Rows are points. Each copy is the shape, with its points in the same order, stretched, turned, moved and blurred by noise. Say if it was mirrored as well.
In the rows, zero is written as 128.

Shape:
[[112 169]
 [ 94  97]
 [154  99]
 [119 178]
 [100 171]]
Copy 1 (5 x 2):
[[103 107]
 [126 171]
 [183 150]
 [104  91]
 [ 90 109]]
Copy 1 is: mirrored
Copy 2:
[[136 169]
 [ 75 136]
 [121  84]
 [148 169]
 [129 181]]
Copy 2 is: only turned
Copy 3:
[[120 178]
 [ 72 126]
 [126 114]
 [132 188]
 [108 190]]
Copy 3 is: only turned

Shape (8 x 4):
[[158 112 150  73]
 [124 150 143 102]
 [119 106 134  73]
 [124 162  12 110]
 [148 138 157 179]
 [140 119 121 115]
 [143 121 160 165]
 [122 105 159 118]]
Copy 1:
[[173 134 139  64]
 [124 171 124 101]
 [122 123 127  68]
 [ 81 164   7 112]
 [165 162 126 183]
 [135 139 110 109]
 [166 142 135 166]
 [138 124 143 116]]
Copy 1 is: only turned
Copy 2 (8 x 4):
[[177  99 122 103]
 [148 153 142  95]
 [197 145 111 124]
 [137 180  38  76]
 [ 79 103 143 137]
 [148 123 108 123]
 [ 90 108 141 158]
 [145 128 139 146]]
Copy 2 is: mirrored
Copy 3:
[[138  73 141  79]
 [117 130 136 100]
 [107  82 117  93]
 [149 163  17  97]
 [161 137 161 168]
 [142 104 115 120]
 [150 119 157 164]
 [116  92 143 136]]
Copy 3 is: only turned
Copy 4, 8 rows:
[[135 154 156  60]
 [111 174 143 105]
 [102 137 156  79]
 [ 69 136  33 103]
 [173 151 142 155]
 [131 143 134  97]
 [170 143 155 140]
 [128 135 173 112]]
Copy 4 is: only turned

Shape (13 x 8):
[[116 145 107 173 161 112 193  92]
 [132 122 157  84 129  84 113 157]
 [129 159 124 159 170 146 172 100]
 [136 115 106 114  70 146 131 119]
 [ 93 143  88 118 182 202 190  81]
 [ 87 181 109 109 141 135 189 118]
 [116 104 195 127  93 130 103 135]
 [107 107 110 133  91  96  62 127]
 [127 164 127 159 167 157 173 164]
 [ 83 151 137 154 148 120 193 124]
 [143 142 200  72 126 138 108 136]
 [165 131 177  98 100 103 120 136]
 [ 96  90 101 112 155 136 202 121]]
Copy 1:
[[134 162 115 211 125 128 176  96]
 [130 148 143  74 148  98 140 130]
 [142 163 123 190 141 165 156 103]
 [108 130 131 129  69 137 106 140]
 [ 96 113  75 188 141 206 153  90]
 [ 88 179  98 151 123 158 171  88]
 [113 131 206 108 132 122 131 153]
 [ 93 132 145 128 131  73  78 158]
 [137 186 106 158 146 180 166 152]
 [103 171 132 178 135 137 194 113]
 [126 144 177  62 149 154 120 116]
 [147 155 175  81 107 118 128 120]
 [112 104  93 158 120 135 197 116]]
Copy 1 is: only turned
Copy 2 (13 x 8):
[[190 181  65 153 165 132 134  86]
 [140 127 152  91 134  80  88 136]
 [174 179 102 139 167 153 141  91]
 [124 118 107 131  77 129 154 104]
 [156 158  66 101 164 208 141  44]
 [149 199  63  95 154 145 137 107]
 [153 132 173 123  65 124  85 129]
 [ 92 105 120 164  99 103  89 104]
 [180 165 107 130 177 171 138 151]
 [193 192  77 120 144 145 104 122]
 [138 148 196  77 106 114 110 122]
 [151 141 173 110 103  78 128 132]
 [190 122  64  89 141 150 105  83]]
Copy 2 is: mirrored
Copy 3, 13 rows:
[[120 176  61 198 107  73 153 122]
 [141 129 152 104 118  83 100 154]
 [144 187  73 182 113 110 130 133]
 [111 148 143 120 108 145 167  99]
 [123 177  24 148  89 155 130 130]
 [ 91 208  80 142  97 102 119 155]
 [131 107 181 160  99 145 118 148]
 [ 94 104 155 141 143 116  99  86]
 [142 201  85 158 152 117 139 174]
 [ 96 176  85 189 106  91 137 166]
 [171 142 169 107  88 139  83 165]
 [163 144 179 121  99 105 125 139]
 [110 136  52 139  95  97 174 145]]
Copy 3 is: mirrored

Shape, 17 rows:
[[ 94 158  72  92 114  79 151 126  75 146 110]
 [ 88 127  96 170 139  86 159 173 176 149 115]
 [ 81  78 162 185 168  71 138 104 134 175 133]
 [102 130 143 150 151 163  87 110  81  92 140]
 [101 129 156 132 147 123 185 129  81  89 163]
 [129 143 135  87 170  90 175 174 165 106 121]
 [140  97  97 139 171  83 140 158  64 135  97]
 [111 124 139 134 123 131 106 143 126 167 182]
 [ 97 127 137  95  98 145  85  83 132 130 164]
 [ 95 113 132 108 155 177 191  75 120 175 155]
 [145  81  75 188 126  98 134 157 114 117 159]
 [146 104  68 159 130  71 102  73 145 147  99]
 [127 173 156  99  65 132  93 120  73 106 158]
 [130  76 134 131 100 160  96  88  85 122 109]
 [164 101 175 105  86 110 107  79 111 143 122]
 [169 115  68  91  90 180 164 109 170 127 124]
 [164 163 155 118 144 127 121 116  87 185  87]]
Copy 1:
[[110 123  99  99 110  75  96 162  90 182 115]
 [ 76 112 121 134 103 101 163 198 144 115 148]
 [ 90  57 154 151 124  42 151 124 165 131  91]
 [124 101 152 112 186 125  89  90  96  98 117]
 [157 145 159 115 173  59 150 134 105 100 120]
 [126 162 153 103 145 118 195 197 152 131 105]
 [156  73 123 132 131  96 111 192 129 141  88]
 [ 99 116 163 114 149  86 109 116 168 150 156]
 [ 98 123 152  81 135 115 108  54 126 154 139]
 [131 149  85 135 187  50 154  52 161 160 130]
 [154  63 156 144 103 122 133 175 123 113 177]
 [104  55 127 166  63 139 123 119 108 176 107]
 [120 161 186  92 133 112  52  99  96 133 129]
 [155  91 118 112 121 126  80  56 127 112 106]
 [141 128 178 128  87 106  97  69 152 151  83]
 [162 170  84 132 106 169 150  86 143 141 168]
 [112 144 127 165 151 106  64 118 163 164  56]]
Copy 1 is: mirrored
Copy 2:
[[151 172  65 121  81  87 139  95 121 109  98]
 [124 177  92 174 113  87 107 207 133 137  79]
 [124 142  91 161 202 101 142 166 139 183  74]
 [114 141 142 146 172 133 111  94  86 126 136]
 [102 158 111 110 153 101 178 147 117 113 146]
 [110 153 104  83 113 101 117 202 163  86  93]
 [169 126  91 122 159  91 148 139  84 104  47]
 [141 139 121 140 120 116 115 151 127 192 151]
 [114 131 111 150 114 146 105  96 148 164 161]
 [111 183  60 102 141 188 163 155 138 174 121]
 [179 112  99 182 136 100 145 185  99 121 116]
 [193 114  74 198 145 142 113 117 157 117  58]
 [130 139 159 121  72 103 141  60 132 139 169]
 [106  93 121 165 138 175 139  87  99 140 106]
 [129  86 146 133 127 149 163  94 166 147 102]
 [142 131  82 154  54 213 129 165 147 112 123]
 [165 164 155 105 119 140 146 102 133 147  57]]
Copy 2 is: only turned
Copy 3:
[[108 127  54 124 118 130 127  64 103 165 151]
 [ 98 114 162  71 123 114 100 102 162 223 116]
 [ 97  46 128 145 145  96  93 158 151 205 150]
 [106 103 128 161 203 147  97 128  86  79 150]
 [112  78 146 157 169 113 162 115  42 147 125]
 [134 120 170  59 152  46 144  79  88 183 119]
 [148 104  73 124 181 107  62 100  94 197 136]
 [129 104 140  99 136 141 106 153 120 137 190]
 [118  77 112 109 131 141 139 117 135  61 172]
 [140  79 125 148 174 131 203 118 140 150 158]
 [145  48 135 110 142 164  56 103 100 180 140]
 [139  57  91 122 109 115  37  60 179 159 129]
 [117 134 109 145 102 150 129 130  67  57 164]
 [143  82  77 139 177 146  98 137 124  80 122]
 [172  76 101 136 107 105 111 145 125  81 136]
 [198  90 141  65 140 141 146  55 150 113 103]
 [174 157  98 145 144  92 106 123 150 153 150]]
Copy 3 is: mirrored

Shape (18 x 12):
[[111 181 141 184  72  78  85 125  98 129 119 166]
 [113 110 150 118  74 186 123 136 126 111 174 157]
 [ 92 127 165 171 141  86 158 154 149 193 118  85]
 [ 93 174 143 145  94 151 151 108 201  89 120 170]
 [115 186 160 214 185 143  86 159 131 109 147 119]
 [ 86 164 114 175 153 116 134 107 176 171 145 138]
 [150  73 163 167 125 197  39 136 157  90 145 113]
 [157 161 153  98 140 150  94 150 131 107 167  95]
 [132 140 115 177 103 153 124 146 162 106 144 140]
 [ 81 109 113 147  58  83 101  64 134 156 151 146]
 [ 99 105 136 188 104 132 106  93 141 124 213  87]
 [161 117 128 129  96 123 156 115 129 128  77 152]
 [138 104 189 143 106 137 108 104 145 145 107  70]
 [ 71 167  94 134 181 140 101  91 141 117 132  73]
 [130 133  96 105  74 144 134 145 163 104 136 101]
 [121 107 127 130 128 107  98 164 106 104 130 121]
 [ 99 133 127 134 184 138 151 127 113 111  97 129]
 [179 113 121  55  97  67 166 151 169  98  95  99]]
Copy 1, 18 rows:
[[119 142 187 126  75 179  78 131  85 171 204  84]
 [ 96  90 115 106 121 112  97 148 166 124 161  88]
 [133 162 153 105 142 126 155  88  61 198 115 107]
 [116 153 165 168 123  98  91  96 184 129 179 111]
 [152 150 161 155 194 163 121 156  85 136 185  91]
 [118 185 145 124 159 135 113 104 116 181 176 139]
 [135  91  98 142 173 109  51 187 148 139 117  51]
 [132 150 102 130 126 137 117 184 108  87 139  86]
 [138 122 154 139 127 113 109 154 156 155 173 114]
 [ 91 142 114  89  77 124  56  97  97 216 187  97]
 [113 128  73 111 144 105 107 132  87 204 202  80]
 [136 106 142 137  76 136 101 121 141 152 105 140]
 [142 132  86 137 123 123 103 108  98 166  97  54]
 [173 190  92  96 168 136  93 106  89 125 169 120]
 [150 137 123 103  83  99 113 150 156 133 139 107]
 [140 108 148  95 121 121  85 162  81 131 136 105]
 [155 118 140 111 161 134 104  99  98 109 129 157]
 [150 134 140 133  38  80 114 156 108 108  79 144]]
Copy 1 is: mirrored
Copy 2, 18 rows:
[[143 152 132 219 157 104  97 192 172 148 167 161]
 [117 130 185 102 107 170 109 146 173  91 138 105]
 [161  74 142 168 178  99 219 152 159 146 110 121]
 [121 126 122 136 153 203 143 123 204 102  98 185]
 [162 126 140 207 226 177 130 171 171 147 118  50]
 [122  86 144 190 178 186 190 130 132 133 136 149]
 [183  95 136 126  95 187  78 154 178 136 123  23]
 [103 166 124 117 155 144 113 128 148 163 157  60]
 [161 139 132 156 132 180 144 138 178 106 145 117]
 [110  86 159 194  96 124 119 127 153 126 166 184]
 [132  94 192 198 115 143 140 102 189 126 150  66]
 [173 155 105 126 107 131 127 133 126 128 120 170]
 [153 108 128 148 115 115 142 136 163 178  78  74]
 [ 54 107 104 191 187 157 144  98 103 128 109  91]
 [119 154  98 113  93 147 154 108 167 103 160 116]
 [145 113 113 130 148  97 109 145 138 111 164  95]
 [127 115 117 137 199 137 134 120 100 105  89 121]
 [154 159  56  59  96  85 147  77 154 132 165 164]]
Copy 2 is: only turned
Copy 3 (18 x 12):
[[226 182 126 161  46 118 118 116 143 120  90 179]
 [160  51 115 162  86 163 106 124 102 152 123 124]
 [103 164 153 108  87 109 185 105 168 167  66 121]
 [116  97 144 177  94 174 117 132 193 107 141 158]
 [126 214 114 222 116 133 127 102 133 120  86  77]
 [ 77 176 108 146 100 174 132 119 156 145  68 167]
 [155  86  97 207 165  90  65 104 133 202 112  93]
 [125 141 108 115 121 120  89 103 113 105 142  50]
 [147 129  83 182 107 159 125 148 162 148 113 122]
 [159 101  96 113  61 108 100 115 147 151  56 248]
 [109 121  43 169  76  97 131  95 114 144  72 151]
 [168 117 147 110 146 119 148 153 147 151 157 165]
 [111 120 139 122 110  38 117 106 152 182 125 127]
 [ 49 186 113 142 131 118  88 147 113  63  51 131]
 [132  87  94 109 107 139 103 180 159 124 123  99]
 [186 113 126 125 150 106 130 121 129 112  78  97]
 [113 153 166 138 176 141 154 137 105  93  89 116]
 [153  85 135  24 170 102 128 149 207  97 163  84]]
Copy 3 is: mirrored
Copy 4, 18 rows:
[[173 144  75 122 105  64 114 181 125 138 122 179]
 [145 158 159 161 144 138 126 154 103 136 184 144]
 [ 87 119  77 138 101 114  77 143 159 191 105  91]
 [150 139 185 124 102 115 114 154 199 132 185 182]
 [169 126 114 124 142 153 132 204 190 108  77 120]
 [169 120 108 150 116 133  83 126 192 174 109 144]
 [169 176 160 162  96 172 108 174 119  39 160  86]
 [161 126 115  93 123 184 140 155 113 129 137 109]
 [159 166 136 161  94 140 150 150 175 129 138 135]
 [167 132  71 158 104  60  65  99 114 153 188 148]
 [167 123  67 164 129 109 105 127 160 133 190  67]
 [127 148 173 127  68  86 136 120 116 137 124 135]
 [118 104 128 129  66 120  74 156 105 115 162  73]
 [141  68  87 142 114 165 107  91 169 102 125 139]
 [129 152 115 141  72 153 150 109 139 138 174 142]
 [120 168  97 122 122 132 138 122 118 104 117 127]
 [101 112 159 127 138 132 136 111 155 116  91 136]
 [ 98 168 136  53  54 128 152  72 135 155 162 110]]
Copy 4 is: mirrored

Shape:
[[ 96 182  86 129  95 163 167 127 132 103 107 117]
 [180 142 157 145 139 112 140 126 148  81 119 169]
 [ 57 153 113 123 107 156 181 155 114 135  86  94]
 [161  76 122 159  97 159 149 105 118 125 137 156]
 [167 148  88 115 134  53  94 143  94 146 119 135]
 [172 124 132 145 116  73  69 178 108 158 120 113]
 [ 91 138  91 141 143 177 145 134  88 113  54 115]
 [196 148 148 134 143 156 156 102 159 151 119 158]
 [141 125 138 112 127  55  86 136 145 146  91 171]
 [166 166 111 150  85  48  60 128 128 161  82 137]
 [181  80 136 129 150 131 121  82 181 104 133 115]
 [157  94 119 177 165 136 123 123 165 137 131 149]
 [ 75 144 122 136 132 210 129 137 137  88 103 112]
 [159 135 103 152 133 143 156 122 185 113 138 171]
 [ 62 182 125 151 131 156 153  97 110 117 127 123]
 [164 135 128 107 137 159 116 104 170 123 152 182]]
Copy 1 (16 x 12):
[[116 159  74 101 141 123  98 126  94 130 119 179]
 [ 88 122 122 147 126 131  85 189 167 138 101 116]
 [165 179 107 113 139 142 122 106  72 103 109 183]
 [106 100 135 116 102  74 106 149 122  92 139 115]
 [169 114 129 126 122 144  81 127 143 165 143  84]
 [153 125 170 116 108 160  67 124 152 123 159  76]
 [127  90 109 134 132 153 100 127  66 117 121 186]
 [ 99 107 143 107  97 112 126 164 184 150  88 165]
 [153 119 146 155 146 141  65 128 197 140 106 114]
 [125 127 142 140 109 142  34 100 190 164 152 114]
 [ 86 103 115 137 114 117 147 144 200 116 120 117]
 [128  90 120 131 110 114 109 180 172 103 157 148]
 [ 89 120 103 110 167 148 106 139  92  99 131 193]
 [114 119  81 110 120 103  97 179 171 116 128 153]
 [116 155 111 131 169 119 118 147  96 152 134 193]
 [ 93  95 122 100 150 100 105 166 183 135 106 149]]
Copy 1 is: mirrored
Copy 2:
[[155 165 113  93 138 171 161 134 112 122 103 164]
 [102  86 184 135  98 148 147 150 116  90 149 158]
 [133 156  87 110 136 143 192 126 129 166  90 149]
 [141 141 193 151 134 104 162 110 110 101 109 120]
 [105 105  90  94  86  74 101 105 124  97 138 191]
 [117  85  75 155  70  72  87 114 144 113 131 147]
 [ 87 145  93  83 170 144 184 105 143 106  63 153]
 [163  90 168 122  97 144 209 117 147  92 154 131]
 [ 92  96 141  98  41  95 127 120 163 134 122 177]
 [122 122  83 103   7 100  94 104 136 104 118 153]
 [115 117 193 106 120  89 154 156 167  88 162  94]
 [107 132 171 146 130 116 154 103 180 108 156 128]
 [129 135 128  97 184 182 152 139 162 135  78 126]
 [146 148 190 133 120 148 165 128 151 102 161 169]
 [126 143 125  80 145 192 157  98 113 158 105 128]
 [168  99 200  94 125 146 150 131 160 110 140 158]]
Copy 2 is: mirrored
Copy 3:
[[119 136  96 181 138 130 174 108 104 187 123  70]
 [132 166  84 108 106  88 116 155 151 152 164 116]
 [ 71 120 113 173 153 131 150 118  68 164  95  96]
 [162 112 129 146 135  94 154 138 128 136 147 172]
 [ 79 114  84 105  58 146 170 115 155 111 152 136]
 [ 84 111  76 125  62 165 116 156 145 117 155 166]
 [ 73 158  98 208 159 108 175 132  99 129 114 122]
 [126 149 161 135 108  98 120 142 178 157 148 119]
 [ 87 167  89  94  74 140 101 102 130 103 159 159]
 [ 95 138  67 156  36 152 117  84 136 123 184 147]
 [162 136 117 104 136 114  94 153 183  76 139 118]
 [120 125  98 121 157 115 106 139 190 125 148 149]
 [113 172  98 187 192 146 138 156 100 146 135  94]
 [148 143 100 121 142 111 131 114 181 178 138 115]
 [ 93 130 107 165 170 126 157 115  90 161 180  65]
 [151 174 135 108 133 142 130 136 168 143 164 122]]
Copy 3 is: mirrored

Shape, 17 rows:
[[159 134 102 131  96 108 156 141 121  88 115 169]
 [122  82 104 133 129  56 177 173  86 118 131 169]
 [118 159 131 134 150 120 108 153 120 156 110 143]
 [168  97  81 139 100 108 146 198 106 103 156 139]
 [134  84 164 169 163 184  84 117 106 114  83  41]
 [126  80 176 121 171 185  72 101 171 169 135  95]
 [162 100 191 137 149 188 151 131 117 164 122  51]
 [109  95  93 111 112 132 136 162  79  93 158 123]
 [178  91 102 118  95  71 111 142  88 133 144 137]
 [144  86 199 121 145 173 112 112 167  93  91  46]
 [137 167 168 121 123 117  93 101  93 139 161 132]
 [118 160  85 111 117 115 138  97 141 159 128 100]
 [163 102 154 174 191 153 110  96 152 117 120  39]
 [176 121  91 102 156 104 143 191  99  86 153 139]
 [110 171 131 179 103 122 118 105 149 154 181 154]
 [127 108 111 115 141  82 162 141  97  96 170 139]
 [159 103  82 119 134 126 157 121  68 120 149 198]]
Copy 1 (17 x 12):
[[142 111 103 149 156 174 150 123 180 138  84 151]
 [ 94  59 130 106 166 123 176 159 148 176  62 144]
 [136 145 139 120 164 109  86 128 119 135  70 116]
 [126  91 103 150 166 154 152 202 136 129 108 152]
 [135 120 183 151 202 137  89  94  85  72 156 115]
 [138 162 191 103 134 101  70 108  78 130 187 152]
 [180 157 179 151 186 127 135 127  95 140 170  87]
 [ 92  92 122 109 142 152 163 154  96 121  86 122]
 [129  67 123 158 121 121 124 135 141 139 102 115]
 [142 160 205 119 176 170 102 103 152  77 191 120]
 [122 149 135 150 117 139  88  96 111 163  74  70]
 [121 170 121 143 122  77 159 103 140 114  95 115]
 [111 164 148 177 205 124 103 103 116 103 193 111]
 [113  84  81 105 174 154 126 176 148 137 126 116]
 [110 190 140 183 111 132 119 122 103 163  56 144]
 [ 70  93 108 108 145 137 162 139 136 169 103 114]
 [133  76  76 118 147 145 163 101 107 180  81 155]]
Copy 1 is: mirrored
Copy 2, 17 rows:
[[165 152 138 110  95 170 135 131 158 116 123 182]
 [147 150 162 133 188 173 136 142 101  97 125 200]
 [110 154 118 119 137 144 118 115 144 159 158 132]
 [169 111 125 132 108 205 115 150 109 113 162 187]
 [141  74  85 148 100 147 155 129 143 103 107   7]
 [109  42 109  80 105 109 141  73 151 135 138  49]
 [179  58 107 120 133 125  94 124 145 145 104  30]
 [125 117 165 128  86 187 102 141  83  94 135 136]
 [186 136 137 108 104 149 152 123  76 116 164 151]
 [150  50 108  75  96 126 166 150 196  99  97  13]
 [144 152 172 119 100 113 108  94 130 142 174  95]
 [133 135 115 113  74  91  98 131 117 131 143 142]
 [168  71  50 141 108 101 132 127 168  70 138  44]
 [167 136 115  95 119 198  91 139 119  91 163 155]
 [123 132 161 167  96 104 107  88 164 153 190 186]
 [145 139 164 120 132 147 101 128 112  66 151 164]
 [171 150 144 124 110 173  97  67  92 100 120 178]]
Copy 2 is: mirrored
Copy 3 (17 x 12):
[[127 127 149 130  90 135 170 145 116 102 115 169]
 [141  88 178 139 105  51 150 177 105  85 151 146]
 [161 148 145 147 151 107 101 160 137 124 114 139]
 [162 127 153 121  56 107 144 165 121 125 163 177]
 [113  93 195 117 131 124  55  57 189 171 116  95]
 [171  86 118 113 179 107  66 103 176 214  86 118]
 [130 106 184 101 127 115  86 110 129 219 118  94]
 [118  98 120 127 102 113 106 154 127  98 184 128]
 [178 116 132 119  83  84 114 127  67 106 120 167]
 [148  95 167  80 114 125 106  65 184 171  97  58]
 [177 125 117 162 133 150 102 122  75 117 109 111]
 [116 163  87 127 138 103 111 112 115 139 126 129]
 [159 123 190 110 140 100 104  34 172 191 117 111]
 [192 143 157  77  99 118 150 149 111 113 177 161]
 [153 136  99 218 130 123 133 140 110 153 113 148]
 [157  98 138 132 115 100 158 134  91  96 165 123]
 [121  99 143 129 147 129 147 146  84 114 140 209]]
Copy 3 is: mirrored
